Every row gives one point. To make a cloud, some directions were put in groups of two or more. Within a group, all points are equally far from the middle, so they leave a hole (a ring in 2 directions, a hollow ball in 3). The other directions are filled evenly. Then the cloud was stretched, turned, moved and blurred a little. Count the holes, and give their numbers of directions, smallest first.

Cloud:
[[-1.7 -2.2  2.6]
 [ 5.9  2.2 -3.2]
 [ 1.4  1.4  4.0]
 [ 4.5  5.3 -2.5]
 [-1.7 -3.0 -0.9]
 [-1.1 -5.6  3.5]
 [-3.1  0.4 -4.2]
 [ 3.2  0.7 -4.7]
 [ 6.0  5.7  0.2]
 [ 1.3 -4.9  2.4]
 [ 5.0  0.5 -0.5]
 [ 1.1  1.3 -0.2]
 [ 2.1 -0.2  0.1]
 [ 2.6 -1.0  0.1]
 [ 4.1  4.8  0.3]
 [ 0.1 -5.4  3.5]
 [ 2.5  6.0 -0.4]
 [ 0.1 -4.8 -2.2]
 [ 0.7 -1.6 -1.8]
 [ 6.8 -4.7  2.1]
 [ 1.1 -0.3 -6.8]]
Holes: 0

Cloud (19 x 3):
[[ 1.0 -3.9 -5.3]
 [-0.4 -4.3 -1.6]
 [ 5.2 -3.8 -1.1]
 [ 6.1 -3.6 -2.0]
 [-1.9  3.8 -0.9]
 [-0.7 -0.6 -5.8]
 [ 3.0 -3.0  3.0]
 [ 0.0 -2.3 -6.0]
 [-0.8 -0.1 -5.7]
 [ 2.7  4.1  0.8]
 [ 4.3  3.8 -0.8]
 [ 3.4 -4.6 -1.4]
 [-4.7 -1.3  0.2]
 [-4.8  2.3  0.8]
 [-1.6  1.3 -4.2]
 [ 0.8 -4.5  1.9]
 [-2.9 -2.1 -1.7]
 [ 5.2 -3.5 -0.5]
 [ 0.1  1.7 -6.4]]
Holes: 1 (2)

Cloud (31 x 4):
[[-4.7  2.3 -2.9 -3.3]
 [-2.8  0.8  3.9 -5.3]
 [-3.1 -2.1 -2.7 -2.3]
 [ 1.3 -2.2 -4.2 -1.0]
 [ 0.9  6.6 -1.9 -2.5]
 [-5.1  0.5  2.2 -4.4]
 [-3.7  4.9 -3.2 -2.0]
 [-2.8 -3.5 -1.4 -0.8]
 [-4.6 -2.6  3.9  1.7]
 [-6.2  3.1  1.1  0.8]
 [-5.5 -2.7  2.3  0.6]
 [ 0.9 -2.3  2.8 -3.1]
 [-3.9  3.1 -3.6 -3.4]
 [-2.7  2.5 -4.5  4.0]
 [ 5.5  1.2 -0.7 -1.1]
 [ 3.9 -0.6 -4.1 -1.0]
 [-4.6  2.4  4.7  0.6]
 [ 2.0  2.3 -5.5 -3.0]
 [ 3.2  0.6 -1.3  5.7]
 [-5.6  1.5 -0.7 -3.6]
 [-5.1 -0.1 -3.8  0.8]
 [-2.5  0.6  4.5 -4.8]
 [-3.1 -3.4  1.9  4.2]
 [-1.4  0.2 -2.1 -5.6]
 [ 3.6 -0.7  2.7  2.8]
 [ 1.2  3.8 -2.7  5.0]
 [-2.6 -1.2 -3.5 -2.7]
 [-0.8 -0.1 -6.4  2.4]
 [-3.2  3.0  5.1 -3.1]
 [-0.2  5.9 -3.7  1.1]
 [-3.5  2.9  5.5 -1.3]]
Holes: 1 (4)

Cloud (31 x 4):
[[-6.5  0.9  2.7  1.0]
 [-4.0  1.4  0.6 -5.2]
 [ 1.6  0.8  3.4 -4.0]
 [ 3.9  2.0 -1.8  2.0]
 [ 0.6 -0.8 -2.6  5.8]
 [-0.6  0.8 -3.9  7.1]
 [-5.5 -1.2  0.8  3.9]
 [-5.4 -2.2 -3.4  3.2]
 [-2.4  2.0  4.4  2.7]
 [-0.8 -1.8  5.4 -5.7]
 [ 0.5  1.2 -3.6  0.4]
 [-0.4  0.2 -4.4  1.0]
 [-0.2 -2.6 -0.1  5.0]
 [ 3.1 -3.3  0.9  4.8]
 [-1.7 -1.6  2.8  4.6]
 [-3.1 -0.4 -4.4  5.0]
 [-0.7 -1.3 -1.6  6.3]
 [-7.2 -1.6  1.6  1.1]
 [-1.1 -3.2  4.7  1.2]
 [ 3.3 -0.6 -1.7 -1.4]
 [-4.4 -3.4  3.5 -0.9]
 [-0.1 -0.9  5.0  4.1]
 [-0.5 -2.0  6.2 -3.5]
 [ 1.6 -0.7  1.3 -6.2]
 [-2.4 -0.2 -5.1 -0.6]
 [-7.3 -3.3 -1.7  1.5]
 [-0.1  1.2  5.7  1.7]
 [ 2.0 -2.9  5.5  3.6]
 [-0.3 -5.2  3.1  1.0]
 [ 2.6  1.0 -3.0  2.3]
 [-7.5 -2.7  2.0 -0.9]]
Holes: 1 (2)

Cloud:
[[-0.5 -0.2 -4.5  2.9  5.5  3.1]
 [ 5.3  0.0  0.8 -0.3 -2.3 -0.8]
 [-1.8 -2.7  2.2  0.8 -1.6  1.3]
 [-3.7  2.0  0.0 -1.5  0.9 -4.3]
 [ 4.3  6.3 -0.3 -4.6  5.4  3.1]
 [ 1.5  1.0  2.1 -2.2  0.1 -5.4]
 [-3.4  2.2  1.2  1.1 -1.7  3.2]
 [ 3.6 -5.7  4.4 -5.8  3.2 -1.8]
 [ 3.8 -4.6  3.2 -6.9  3.6  0.1]
 [ 2.5  0.9  2.6 -3.9  0.8 -3.3]
 [-0.7  0.2  1.7  1.6  2.7 -2.3]
 [ 2.4 -3.2 -0.3 -0.8 -2.9 -2.0]
 [-2.3 -2.1 -0.6  1.7 -3.8 -3.1]
 [-3.0 -0.2  1.1  0.0  8.9  2.8]
 [-2.5  3.3 -0.2 -2.2  4.8  6.8]
 [ 0.7 -4.8  0.0 -0.8  4.1  1.4]
 [ 3.9  2.0 -0.2 -7.8 -0.7  3.4]
 [ 0.4  1.5 -2.4 -0.1  3.1  1.4]
 [ 2.7  0.2 -2.8  3.3  0.3 -1.7]
 [ 2.6 -5.9 -2.3  2.1  4.6  4.4]
 [ 5.1  2.0  2.0  3.9 -1.7 -0.7]
 [-1.7  3.7 -2.3 -5.0 -1.5  4.4]
 [-0.5  2.8  3.4  0.6  2.7 -0.3]
 [-0.1  7.3  0.8 -3.9 -0.5  0.9]
 [ 1.9 -1.9  2.2 -7.2 -2.4  3.4]
 [-3.9  4.4 -5.7  0.9  6.3  2.1]
 [-1.3  3.1  1.0  4.9  2.5  3.7]
 [ 4.2 -1.3  0.2 -0.5 -0.9 -0.4]
 [ 0.0 -1.1 -2.5 -6.3 -2.1  2.5]
 [-3.8  5.2 -1.7 -5.3  4.9  4.1]
 [ 3.6 -2.7 -0.2 -3.2 -1.4  1.8]
 [ 3.5 -0.8  2.5  0.5  5.0 -1.3]
 [ 4.2  1.9  2.1  4.7 -2.2  0.1]
 [-0.4  4.7  1.0 -4.3  6.9  5.7]
 [ 6.8  3.3  1.5 -1.0 -0.8  2.3]
 [ 4.6  2.8  5.0 -4.5  1.7 -2.4]
 [ 4.5 -2.8  1.8 -1.7 -3.8  0.6]
 [ 2.6 -1.5  2.4 -5.6 -0.4 -5.6]
 [ 4.2  2.3  5.5  0.7 -0.8 -0.3]
 [-2.7 -1.5 -1.1 -1.1  2.2  1.3]
 [-0.5  6.7  2.9  3.7  3.0  0.9]
 [-1.2 -3.9  1.5  5.4 -4.6 -2.6]
 [-0.9  4.4  0.6 -6.6 -1.9  1.0]
 [-4.5  9.6 -0.5 -0.4 -3.0 -0.6]
 [ 3.3  0.8 -1.0 -7.1  2.4 -3.3]
 [ 1.2 -1.3  1.4 -1.8  2.2  3.7]
 [ 4.1  0.2  3.9 -6.7 -0.9  2.6]
 [ 4.0 -7.5  0.0 -3.2 -0.1 -0.4]
 [ 3.2  3.9  2.8 -7.8  4.7  2.0]
 [ 1.9  7.1 -2.9  3.0 -0.6 -0.7]
 [ 1.8  0.4  2.6 -3.3 -1.7  4.0]]
Holes: 0

Cloud:
[[ 2.4 -1.8  3.2 -2.0  1.5 -4.3]
 [-0.1 -4.4  0.7 -3.5  4.3  0.9]
 [ 0.6  1.0 -1.8  2.4  7.3 -1.8]
 [-1.5 -0.7 -0.3  5.5 -3.2  0.6]
 [ 0.2 -2.8 -1.2  4.3 -1.8 -2.7]
 [-4.5  5.7  0.7  3.1  4.1 -3.9]
 [-3.8 -4.1 -4.3  1.0  3.0  2.1]
 [ 3.1 -4.7 -2.5 -3.4  3.9  3.7]
 [ 4.4 -3.6  0.9 -1.1 -1.5  0.9]
 [ 0.5  1.4  2.2  7.4 -3.0 -0.4]
 [ 2.9 -1.7  3.2  4.7 -1.5  5.1]
 [ 1.6 -4.0  0.5 -3.2  5.6 -2.1]
 [ 1.7 -2.7  0.1 -2.6 -1.6  2.4]
 [ 3.3 -3.6 -2.8 -2.2  5.9  2.7]
 [ 3.4 -4.6 -2.2 -3.1  2.7  3.9]
 [ 1.0  4.2 -1.7  4.4  1.5 -3.6]
 [ 2.9 -1.0 -1.3  0.0  5.7  3.1]
 [ 1.4  0.6  6.8  0.4 -2.7 -2.1]
 [-3.3  7.1  3.9  1.8  0.1 -3.7]
 [-3.4 -1.2 -3.8 -0.1  5.2 -5.6]
 [-1.2  2.1  3.1  6.3  1.3 -4.4]
 [ 1.7 -2.0 -3.0 -4.6  5.0  3.5]
 [-3.2  2.8 -4.9  1.9  6.1  1.7]
 [-1.9  0.8  0.9  0.5 -2.8 -1.4]
 [ 2.9 -4.5 -3.3 -1.5  6.8  1.2]
 [ 0.2 -1.3 -4.2 -4.9  5.2  3.1]
 [-0.5 -0.5  3.6 -2.7  2.1 -3.8]
 [-3.0 -0.4  0.4  5.0  4.0 -2.0]
 [-0.1 -2.8  4.0 -0.7  2.7  1.8]
 [-0.1 -0.3  5.7  0.3  2.8  0.0]
 [ 4.7  1.3  1.2  1.6 -0.1  3.2]
 [-1.9  1.4 -4.4  0.1  4.4 -6.4]
 [-3.1 -3.2 -7.5 -1.1  7.4 -1.1]
 [ 2.6 -5.0 -2.7 -1.8  6.9  0.1]
 [-0.4  0.4 -5.3 -3.3  2.7  2.8]
 [-4.6  1.5 -0.1  0.9  3.4  2.0]
 [-0.9  5.9  6.3  0.0  2.0 -2.8]
 [ 1.0 -2.8  3.4  3.1  2.6  2.7]
 [-3.0  2.6 -3.6  3.1  6.9 -0.5]
 [ 2.2 -0.3  4.1  1.9 -1.0  5.8]
 [ 2.0 -4.6 -1.4 -3.8  6.1  0.9]
 [-3.1  3.3  2.0  4.8 -1.6 -3.8]
 [ 2.4 -3.1 -1.0 -2.7  7.0 -2.1]
 [ 0.5 -2.5  3.7  4.1  1.6 -4.0]
 [ 1.7  4.0  2.4  4.3  2.9 -4.3]
 [ 2.2  2.5  1.4 -3.5  4.0 -4.5]
 [-0.5  0.9  1.4 -3.3  1.3 -4.5]
 [-0.6  2.6 -2.0 -4.2  7.3  1.0]]
Holes: 3 (2, 2, 2)
